Each point is reached from the start by the listed moves, each made once or not at all, plus a little noise. Say if it took an odd or an even number of moves. Then give how often each move was made.

Moves:
(1): [ 0.46 -0.01 -0.04 -0.18  0.11 -0.07]
(2): [ 0.02  0.47 -0.15  0.05  0.03  0.19]
(3): [ 0.15  0.19  0.52  0.25 -0.05 -0.17]
Start: [ 0.21  0.27  0.12 -0.13 -0.10 -0.07]
Points:
[ 0.84  0.93  0.44  0.00  0.00 -0.14] => odd (1, 1, 1)
[ 0.69  0.23  0.09 -0.31  0.01 -0.15] => odd (1, 0, 0)
[ 0.23  0.71 -0.04 -0.08 -0.08  0.13] => odd (0, 1, 0)

Moves:
(1): [ 0.45 -0.09  0.27  0.10  0.19  0.00 -0.14 -0.08  0.19]
(2): [ 0.16  0.42 -0.12 -0.04  0.07 -0.15 -0.13  0.02  0.04]
(3): [-0.29  0.16  0.50  0.32  0.16 -0.11  0.20 -0.01  0.12]
(4): [ 0.07  0.07 -0.24  0.30  0.08 -0.03 -0.02 -0.08  0.03]
(5): [-0.10 -0.16 -0.08 -0.15  0.50 -0.13 -0.03  0.00  0.10]
(6): [-0.09 -0.01  0.14 -0.03  0.03  0.40 -0.25 -0.01  0.23]
Start: [ 0.15  0.03 -0.18 -0.03 -0.26  0.16  0.03 -0.35  0.25]
Points:
[ 0.54  0.60  0.23  0.64  0.23 -0.11 -0.05 -0.46  0.66] => even (1, 1, 1, 1, 0, 0)
[ 0.31  0.51 -0.39  0.19 -0.09  0.38 -0.36 -0.41  0.55] => odd (0, 1, 0, 1, 0, 1)
[ 0.40  0.46  0.15  0.46  0.73 -0.25 -0.12 -0.49  0.74] => odd (1, 1, 1, 1, 1, 0)
[ 0.55 -0.18 -0.25  0.22  0.52  0.01 -0.17 -0.50  0.58] => odd (1, 0, 0, 1, 1, 0)
[ 0.72  0.28 -0.35  0.18  0.59 -0.14 -0.27 -0.48  0.66] => even (1, 1, 0, 1, 1, 0)

Moves:
(1): [ 0.44 -0.15 -0.19 -0.11 -0.03 -0.12 -0.04 -0.09  0.19]
(2): [-0.01  0.62 -0.08 -0.04  0.12 -0.02  0.04 -0.33  0.40]
(3): [ 0.14  0.08  0.37 -0.01  0.24 -0.12 -0.04  0.13 -0.13]
(4): [ 0.00  0.02 -0.25  0.23  0.34 -0.25  0.20  0.26 -0.03]
(5): [-0.12 -0.09 -0.14 -0.18  0.37  0.09 -0.36  0.06  0.03]
(6): [ 0.13 -0.13 -0.09  0.17  0.31  0.42  0.16 -0.27 -0.04]
(7): [-0.01 -0.07  0.14 -0.24  0.13 -0.18  0.42 -0.12 -0.11]
(8): [ 0.11  0.16 -0.17 -0.24 -0.05  0.28  0.13  0.46 -0.12]
(9): [-0.07 -0.18  0.16  0.08  0.13  0.23  0.25  0.20  0.57]
Start: [-0.16 -0.16  0.08 -0.05  0.11  0.06 -0.11 -0.20  0.02]
Points:
[ 0.28  0.30 -0.28 -0.21  0.68 -0.54  0.54 -0.47  0.46] => even (1, 1, 0, 1, 0, 0, 1, 0, 0)
[ 0.53 -0.33 -0.27 -0.42  1.44  0.18  0.36  0.22 -0.22] => odd (1, 0, 1, 1, 1, 1, 1, 1, 0)
[ 0.54  0.26  0.05 -0.05  0.75  0.23 -0.01 -0.75  0.42] => even (1, 1, 1, 0, 0, 1, 0, 0, 0)
[-0.29  0.35 -0.15 -0.30  0.58  0.12 -0.42 -0.44  0.46] => even (0, 1, 0, 0, 1, 0, 0, 0, 0)
[-0.01  0.03 -0.09 -0.27  1.01  0.02 -0.20  0.70 -0.26] => even (0, 0, 1, 1, 1, 0, 0, 1, 0)

Moves:
(1): [ 0.39  0.00  0.21 -0.18  0.01  0.05  0.05  0.21  0.12 -0.16  0.18 -0.12]
(2): [-0.05  0.42 -0.08 -0.12 -0.17  0.03  0.08 -0.24  0.07 -0.27  0.01  0.24]
(3): [-0.34  0.22  0.77  0.13 -0.09 -0.06 -0.13  0.08 -0.17 -0.17  0.01 -0.15]
(4): [ 0.24  0.30 -0.18  0.53  0.03 -0.07  0.01  0.12 -0.37  0.05  0.09  0.09]
(5): [-0.09  0.14  0.02 -0.03  0.48 -0.21 -0.05  0.02  0.27  0.00 -0.01  0.03]
(6): [-0.02 -0.05 -0.05  0.34  0.27  0.76  0.09 -0.15  0.21  0.02  0.30 -0.04]
(7): [-0.04 -0.12  0.09 -0.03  0.07 -0.08  0.38 -0.18 -0.25 -0.12  0.07 -0.13]
(8): [-0.38  0.20 -0.28 -0.18  0.08  0.14  0.23  0.50 -0.06  0.04  0.08 -0.10]
(9): [-0.11 -0.12 -0.16  0.36 -0.29 -0.24  0.21  0.06  0.56 -0.15 -0.02 -0.25]
(10): [ 0.11  0.23  0.21  0.02 -0.16 -0.14  0.31 -0.09  0.23  0.76  0.01  0.06]
(11): [-0.11  0.02 -0.04 -0.03 -0.12 -0.16 -0.18 -0.08 -0.05  0.03  0.50 -0.13]
(12): [ 0.00 -0.21  0.10  0.04 -0.01  0.00  0.04  0.14  0.07 -0.08  0.17  0.53]
Start: [ 0.05 -0.06 -0.01  0.07  0.13  0.22 -0.50  0.06 -0.14  0.29 -0.08 -0.07]
Points:
[-0.17  0.34  0.04 -0.04  0.24 -0.39  0.42  0.50  0.65  0.65  0.72 -0.72] => odd (1, 0, 0, 0, 1, 0, 1, 1, 1, 1, 1, 0)
[-0.63  0.30  0.21  0.89 -0.31 -0.15 -0.34  0.91 -0.11  0.00  0.76 -0.06] => even (0, 0, 1, 1, 0, 0, 0, 1, 1, 0, 1, 1)
[ 0.14  0.24  0.15  0.57  0.40 -0.43 -0.01 -0.02 -0.25  0.91  0.74  0.42] => even (0, 0, 0, 1, 1, 0, 1, 0, 0, 1, 1, 1)
[ 0.03  0.73 -0.16  0.81 -0.06 -0.58 -0.09  0.03  0.68  0.60  0.68  0.48] => odd (0, 1, 0, 1, 1, 0, 0, 0, 1, 1, 1, 1)
[-0.08  0.70  1.08  0.18 -0.04 -0.43  0.41 -0.11  0.71  0.16  0.12 -0.43] => odd (1, 1, 1, 0, 1, 0, 1, 0, 1, 1, 0, 0)

Moves:
(1): [ 0.38 -0.04  0.03 -0.05  0.14 -0.20  0.05 -0.14 -0.19 -0.07 -0.08 -0.22
  0.07 -0.08  0.23  0.24  0.05 -0.28 -0.28 -0.26 -0.10]
(2): [-0.06  0.34  0.25 -0.05  0.07  0.17 -0.21 -0.09 -0.06 -0.08  0.23 -0.25
 -0.18  0.00  0.07 -0.15  0.30 -0.03 -0.15 -0.20 -0.09]
(3): [ 0.21 -0.17  0.16  0.17  0.05  0.11 -0.13 -0.05  0.03 -0.10 -0.10  0.18
  0.13 -0.18 -0.17 -0.08 -0.10  0.13  0.03 -0.06  0.01]
(4): [ 0.09 -0.08 -0.03  0.43  0.14  0.11 -0.06  0.13 -0.06  0.01  0.07 -0.10
  0.02  0.04  0.17 -0.13 -0.14  0.01 -0.07 -0.10  0.17]
(5): [-0.14  0.03 -0.02 -0.03  0.46 -0.08  0.06 -0.01 -0.02 -0.02  0.08  0.11
 -0.04  0.05  0.07 -0.04 -0.07  0.03 -0.11  0.09  0.03]
(6): [ 0.28  0.08 -0.14 -0.32  0.16  0.61  0.16 -0.11 -0.02 -0.07  0.15  0.10
  0.03 -0.11 -0.13  0.02  0.23 -0.18  0.20 -0.12  0.16]
(7): [ 0.02 -0.09  0.12  0.08 -0.01 -0.01  0.29 -0.07 -0.03  0.00  0.20 -0.10
 -0.02 -0.18 -0.07  0.00  0.02  0.00  0.10  0.09  0.05]
(8): [-0.17 -0.06  0.12 -0.19  0.09 -0.11 -0.01  0.65  0.16 -0.19 -0.18  0.02
  0.02 -0.35 -0.15  0.12  0.19  0.00  0.11 -0.08  0.02]
(9): [ 0.04  0.09  0.08  0.04  0.22 -0.07  0.01 -0.10  0.61  0.09  0.08  0.06
 -0.21  0.13 -0.10  0.08 -0.18  0.08  0.01 -0.10 -0.25]
(10): [ 0.12  0.12  0.07 -0.09  0.00 -0.03 -0.18  0.15  0.01  0.37  0.00  0.12
  0.20  0.08 -0.01  0.02  0.12 -0.02  0.03  0.01  0.21]
(11): [ 0.16 -0.11 -0.07  0.01 -0.16 -0.12 -0.29 -0.05  0.06 -0.24  0.14  0.06
 -0.06 -0.03  0.00  0.25  0.02 -0.01 -0.10 -0.01  0.16]
(12): [ 0.33  0.34 -0.13  0.11 -0.06 -0.02  0.22  0.03 -0.14 -0.22 -0.12  0.24
 -0.20  0.02  0.04 -0.01 -0.08  0.29 -0.04  0.05  0.09]
(13): [ 0.02  0.21 -0.27  0.24 -0.03 -0.24 -0.06 -0.16  0.23 -0.17  0.18  0.16
  0.53 -0.08  0.01 -0.13  0.18 -0.10  0.03 -0.13  0.07]
(14): [ 0.16 -0.03  0.21 -0.25  0.06 -0.06  0.12  0.02  0.01 -0.23  0.00  0.04
  0.25  0.46 -0.23  0.03  0.06 -0.13 -0.02  0.09 -0.05]
(15): [-0.01 -0.03  0.16 -0.12 -0.24  0.25  0.10 -0.06  0.12 -0.09 -0.02  0.18
  0.09 -0.07  0.30 -0.11 -0.13  0.01  0.14 -0.09 -0.03]
(16): [-0.25  0.08  0.02  0.24  0.02  0.19  0.00 -0.07 -0.11 -0.02  0.03  0.12
  0.15  0.04 -0.07  0.35 -0.03  0.04 -0.05 -0.20  0.01]
(17): [-0.02 -0.09  0.02  0.01 -0.12 -0.03  0.23  0.00  0.07 -0.17 -0.31  0.09
 -0.04 -0.10  0.15 -0.08  0.43  0.29 -0.05  0.02  0.14]
(18): [-0.03  0.11  0.07 -0.21 -0.04  0.10 -0.08 -0.09  0.01 -0.10  0.14 -0.27
  0.06  0.10 -0.14 -0.08 -0.15  0.58  0.27  0.10  0.05]
Start: [ 0.11  0.12  0.02 -0.19  0.27  0.01  0.28  0.22 -0.02 -0.11  0.01 -0.17
 -0.07 -0.34 -0.23  0.11 -0.13 -0.15  0.30  0.10  0.11]
Points:
[ 0.15  0.58 -0.11  0.31  0.80 -0.15  0.33  0.57  0.16 -0.87 -0.10  0.66
  0.54 -0.82 -0.49  0.35 -0.03  0.27  0.28 -0.22  0.30] => even (0, 0, 1, 0, 1, 0, 0, 1, 0, 0, 0, 1, 1, 0, 0, 1, 0, 0)
[ 0.14  0.09  0.29  0.08  0.98 -0.21  0.92 -0.21  0.30 -0.28  0.00 -0.05
 -0.13 -0.42 -0.01  0.66  0.05  0.03 -0.10 -0.26  0.01] => even (1, 0, 0, 0, 1, 0, 1, 0, 1, 0, 0, 0, 0, 0, 0, 1, 1, 0)
[ 0.89  0.54  0.91 -0.42  1.14  1.09  0.33 -0.26  0.37 -0.54  0.26  0.01
  0.44  0.01 -0.07  0.20  0.21  0.42  0.20 -0.72  0.38] => odd (1, 1, 1, 1, 1, 1, 0, 0, 1, 1, 0, 0, 0, 1, 1, 1, 1, 1)
[ 0.56  0.57  0.39  0.19  0.61 -0.03 -0.01 -0.08  0.02 -0.81  0.33  0.12
  0.91  0.03  0.48  0.38  0.65 -0.34 -0.39 -0.71  0.69] => odd (1, 1, 0, 1, 1, 0, 0, 0, 0, 1, 1, 0, 1, 1, 1, 1, 1, 0)
[ 0.89  0.49  0.40 -0.10  0.75  0.57  0.48 -0.48 -0.16 -0.89  0.61 -0.12
  0.88 -0.48 -0.61  0.39  0.59 -0.68  0.16 -0.68  0.15] => even (1, 1, 1, 0, 0, 1, 1, 0, 0, 0, 0, 0, 1, 1, 0, 1, 0, 0)
[ 0.56  0.35  0.35 -0.25  0.51  0.04  1.04  0.00 -0.31 -0.94 -0.44  0.46
  0.27  0.00  0.26  0.48  0.08  0.06 -0.12 -0.21  0.24] => odd (1, 0, 0, 0, 1, 0, 0, 0, 0, 0, 0, 1, 0, 1, 1, 1, 1, 0)
[ 0.93  0.66  0.64  0.08  1.06  0.87  0.51  0.30  0.21 -0.87  0.39 -0.36
 -0.25 -0.89 -0.60  0.48 -0.02  0.50  0.39 -0.76  0.26] => odd (1, 1, 1, 1, 0, 1, 1, 1, 1, 0, 0, 1, 0, 0, 0, 1, 0, 1)
[ 0.55  0.53 -0.10  0.17  0.80  0.82  0.48  0.01  0.41 -0.62  0.40  0.57
 -0.27 -0.22  0.04  0.56 -0.53  0.08  0.25 -0.40  0.50] => even (0, 0, 0, 1, 1, 1, 0, 0, 1, 0, 1, 1, 0, 0, 1, 1, 0, 0)
[ 0.97  0.35  0.40 -0.03  0.25  0.19  0.39  0.41 -0.12 -0.53 -0.30  0.16
  0.34  0.08 -0.39 -0.19 -0.04  0.96  0.48  0.19  0.74] => odd (0, 0, 1, 1, 0, 0, 0, 0, 0, 1, 0, 1, 0, 1, 0, 0, 1, 1)
[ 0.92  0.46  0.06 -0.34  1.00  0.49  0.61  0.19  0.53 -0.20 -0.19  0.77
 -0.19 -0.46 -0.34 -0.01  0.25  0.53  0.38  0.00  0.49] => odd (0, 0, 1, 0, 1, 1, 0, 0, 1, 1, 0, 1, 0, 0, 0, 0, 1, 0)

Moves:
(1): [ 0.34 -0.19 -0.09 -0.08 -0.15 -0.08  0.02  0.21 -0.18  0.04 -0.10  0.06
 -0.07  0.17  0.01 -0.14  0.22  0.14 -0.08 -0.01 -0.04 -0.14 -0.05  0.06]
(2): [-0.01  0.25 -0.11 -0.07  0.03 -0.01  0.11  0.08  0.09  0.04  0.08  0.06
 -0.13  0.14  0.02 -0.08  0.03 -0.04  0.02 -0.08  0.18 -0.14 -0.01 -0.07]
(3): [-0.09 -0.11  0.24 -0.17 -0.14  0.02  0.05  0.12  0.04 -0.18 -0.09  0.02
  0.04  0.09 -0.43 -0.06  0.04 -0.01 -0.06 -0.06 -0.09 -0.14  0.08 -0.26]
(4): [ 0.15 -0.02 -0.08  0.10  0.12 -0.02  0.05 -0.09  0.25 -0.28  0.19 -0.12
 -0.14 -0.20 -0.01 -0.07 -0.11 -0.05 -0.18 -0.11  0.03  0.16  0.06  0.03]
(5): [-0.07  0.00  0.35  0.04  0.40 -0.05  0.05  0.06  0.05 -0.05 -0.12  0.05
  0.04  0.21  0.12 -0.16 -0.22 -0.15 -0.05  0.07 -0.06  0.01 -0.04  0.03]
(6): [ 0.04 -0.03  0.12 -0.03 -0.06  0.36  0.12  0.15 -0.02 -0.12  0.12  0.19
  0.06  0.12  0.10 -0.27 -0.15 -0.08  0.19 -0.06 -0.04 -0.05 -0.16 -0.07]
(7): [-0.18 -0.19 -0.04  0.10 -0.06 -0.12  0.22  0.15 -0.03  0.08  0.01  0.08
 -0.10  0.01  0.21  0.20  0.14  0.23  0.12  0.11 -0.15 -0.02 -0.16 -0.21]
(8): [-0.22 -0.05 -0.02  0.06  0.00  0.03 -0.26  0.12 -0.02 -0.17 -0.07  0.18
  0.03  0.23 -0.27  0.08 -0.22  0.08 -0.14  0.14  0.07  0.12  0.05 -0.12]
(9): [-0.09 -0.17 -0.18 -0.21 -0.02  0.25 -0.02  0.24  0.18  0.05  0.11 -0.03
  0.06 -0.07 -0.06  0.11  0.02 -0.11 -0.10  0.11  0.23 -0.11  0.30 -0.05]
(10): [ 0.07 -0.19 -0.08  0.07  0.20 -0.02  0.00  0.23  0.02  0.42  0.25 -0.11
  0.10  0.01 -0.04 -0.23  0.16 -0.29 -0.13 -0.09  0.09  0.06 -0.14 -0.05]
(11): [-0.09 -0.12 -0.05 -0.02  0.07 -0.09 -0.11 -0.02 -0.25 -0.14  0.20  0.13
  0.10  0.02  0.12  0.09 -0.11 -0.04 -0.09 -0.05 -0.17  0.09  0.15 -0.01]
(12): [ 0.03  0.04  0.02  0.30  0.21  0.10  0.17 -0.09  0.11 -0.13  0.08  0.27
  0.10  0.18  0.02 -0.03  0.26 -0.01 -0.23  0.05 -0.18 -0.16 -0.04  0.03]
(13): [ 0.05  0.10  0.06 -0.16  0.00 -0.46  0.17  0.05  0.29  0.15  0.07  0.16
  0.33  0.03 -0.04 -0.16 -0.11  0.11 -0.12  0.15 -0.21  0.25 -0.05 -0.03]
(14): [-0.08  0.07  0.18 -0.02 -0.15  0.05  0.02 -0.17  0.05  0.01  0.00 -0.14
  0.06  0.23  0.00 -0.03  0.06 -0.25 -0.01  0.09 -0.07 -0.13 -0.10  0.02]
(15): [ 0.02  0.07 -0.05  0.10 -0.10  0.06 -0.01  0.02 -0.14 -0.16 -0.12  0.10
  0.03 -0.14  0.33 -0.19  0.22 -0.18  0.05 -0.23  0.09  0.31  0.15  0.11]
(16): [ 0.20  0.18  0.35  0.24 -0.08  0.25 -0.09 -0.13 -0.11  0.19 -0.07 -0.13
  0.00  0.22  0.19  0.24 -0.10  0.15  0.05 -0.19  0.32 -0.01  0.11 -0.16]
(17): [ 0.03 -0.10  0.18 -0.10  0.10  0.11 -0.02 -0.12 -0.25 -0.17  0.16 -0.01
 -0.09 -0.07  0.01 -0.10  0.19 -0.09  0.05  0.28  0.14  0.14 -0.12 -0.10]
(18): [ 0.01  0.09  0.16 -0.35 -0.16  0.06 -0.40 -0.15  0.52  0.09  0.18 -0.03
  0.02  0.04  0.08  0.11  0.09  0.42 -0.16 -0.19 -0.08  0.19 -0.17 -0.05]
(19): [-0.06 -0.42  0.10  0.09  0.13 -0.07 -0.15 -0.26  0.21  0.26  0.16  0.25
 -0.05  0.13 -0.11 -0.02  0.00 -0.03  0.24  0.11  0.08  0.15  0.04  0.06]
(20): [ 0.19  0.02  0.49  0.11 -0.20 -0.20 -0.27 -0.01  0.08  0.09  0.03  0.10
 -0.23 -0.16 -0.14 -0.33 -0.11 -0.05 -0.17  0.20  0.10 -0.06  0.03  0.14]
(21): [-0.13 -0.10 -0.13  0.31 -0.05 -0.17 -0.17 -0.09 -0.32 -0.06 -0.16 -0.06
  0.06 -0.12 -0.06 -0.38 -0.06  0.16 -0.10 -0.06  0.32 -0.04 -0.02  0.04]
(22): [-0.10  0.04  0.05  0.02  0.00  0.16  0.21 -0.12 -0.02  0.18  0.04  0.03
 -0.11 -0.06  0.15 -0.03 -0.13 -0.06 -0.12  0.05  0.05  0.15  0.12  0.00]
(23): [-0.11  0.27 -0.13  0.07  0.21  0.17 -0.16 -0.04 -0.12 -0.04  0.16 -0.23
 -0.15  0.08 -0.13 -0.16  0.11  0.34  0.17  0.26  0.06  0.01  0.06 -0.35]
(24): [ 0.04  0.19  0.10 -0.22 -0.07 -0.10 -0.09  0.17 -0.03  0.06  0.20 -0.10
  0.02  0.16  0.16 -0.02  0.19  0.10  0.31 -0.10  0.11  0.21  0.10  0.49]
Start: [ 0.02  0.10 -0.08  0.05 -0.06 -0.07  0.05 -0.12  0.02  0.22 -0.04 -0.13
 -0.10 -0.21  0.25 -0.06 -0.01  0.01  0.04 -0.20 -0.22  0.23  0.08 -0.15]
Points:
[-0.32 -0.67  0.18  0.20 -0.03  0.43 -0.64  0.10  0.37  0.85  1.11  0.16
 -0.10  0.24  0.71 -0.25 -0.29  0.49 -0.09 -0.51  0.65  1.17  0.39 -0.24] => odd (0, 0, 0, 1, 0, 1, 1, 1, 1, 1, 1, 0, 0, 0, 0, 1, 0, 1, 1, 0, 1, 1, 0, 1)
[-0.08 -0.05  0.10  0.65 -0.18  0.07 -0.81  0.30 -0.49  0.47  0.24  0.09
 -0.08 -0.08  0.31 -0.76 -0.15 -0.34 -0.51 -0.48  0.99  0.45  0.67 -0.35] => odd (0, 1, 0, 0, 0, 0, 0, 1, 1, 1, 1, 0, 0, 0, 1, 1, 0, 0, 0, 1, 1, 0, 0, 0)
[ 0.30 -0.30 -0.07  0.30  0.09 -0.31  0.91  0.22 -0.25  0.63  0.32  0.43
  0.12 -0.12  0.92 -0.69  0.96 -0.15 -0.46  0.08 -0.41  0.80 -0.16 -0.28] => even (1, 0, 0, 0, 0, 0, 1, 0, 0, 1, 0, 1, 1, 0, 1, 0, 1, 0, 0, 0, 0, 1, 0, 0)
[ 0.27 -0.15  0.39  0.21  0.17  0.77 -0.24  0.18  0.20  0.27  1.23  0.38
 -0.66  0.62  0.30 -1.52  0.75 -0.57 -0.12  0.38  0.66  0.80  0.38  0.03] => even (1, 1, 0, 1, 0, 1, 0, 1, 1, 1, 0, 1, 0, 1, 1, 0, 1, 0, 1, 1, 0, 1, 1, 1)
[ 0.49 -0.48  0.48 -0.15  0.38 -0.14 -0.04  0.16  0.91  0.91  0.74  0.17
 -0.13  0.25  0.99 -0.52  0.55  0.11 -0.23 -0.21  0.45  1.15 -0.04 -0.59] => odd (1, 1, 0, 1, 1, 0, 1, 0, 1, 1, 0, 0, 1, 0, 1, 1, 1, 1, 1, 0, 0, 0, 0, 0)
[-0.55 -0.65  0.82 -0.28  0.37 -0.56 -0.77  0.40  0.98  0.80  0.83  0.45
  0.11  0.38 -0.51 -0.61 -0.15  0.44 -0.43  0.56 -0.30  0.84  0.22 -1.06] => even (0, 0, 1, 0, 1, 0, 1, 1, 1, 1, 1, 0, 1, 0, 0, 0, 0, 1, 1, 1, 0, 0, 1, 0)
[ 0.11  0.01  0.02  0.23  0.05  0.29 -0.17  0.24  0.30  0.98  0.99 -0.14
 -0.09  0.87  0.16 -1.18 -0.09  0.20  0.01  0.03  0.97  0.78  0.34 -0.36] => odd (1, 1, 0, 1, 0, 1, 0, 1, 1, 1, 0, 0, 1, 1, 0, 1, 0, 0, 1, 0, 1, 1, 1, 1)
[-0.33 -0.38 -0.23 -0.13  0.30 -0.20  0.22 -0.01  1.02  1.09  1.05  0.81
  0.23  0.06  0.92 -0.35  0.58  0.03 -0.52 -0.30 -0.27  0.96  0.26 -0.46] => odd (0, 1, 0, 0, 0, 0, 1, 0, 1, 1, 1, 1, 1, 0, 1, 0, 0, 1, 1, 0, 0, 1, 0, 0)
[-0.75 -0.71  0.85  0.60  0.22  0.42 -0.46 -0.20  0.30  0.67  0.34  0.50
  0.29  0.83  0.50 -0.40  0.13 -0.12 -0.70 -0.34  0.23  0.69  0.48 -0.78] => odd (0, 0, 1, 0, 1, 0, 1, 1, 1, 1, 1, 1, 0, 1, 1, 1, 0, 1, 1, 0, 1, 1, 0, 0)
[-0.17  0.29 -0.25  0.55 -0.05  0.28 -0.22 -0.35 -0.55 -0.58  0.34 -0.25
 -0.08 -0.20  0.59 -1.07 -0.06 -0.11  0.03 -0.35 -0.05  0.56  0.15 -0.34] => odd (0, 0, 0, 1, 0, 1, 0, 0, 0, 0, 1, 0, 0, 1, 1, 0, 0, 0, 0, 0, 1, 0, 1, 0)
[-0.32 -0.31  0.92 -0.04 -0.36  0.22 -0.48  0.07  0.31  0.06  0.75  0.65
  0.47  0.11 -0.01 -1.47  0.13 -0.37 -1.07  0.10  0.08  0.83  0.21 -0.57] => odd (0, 0, 1, 0, 0, 1, 0, 1, 1, 1, 1, 1, 1, 1, 1, 0, 1, 1, 0, 1, 1, 1, 0, 0)
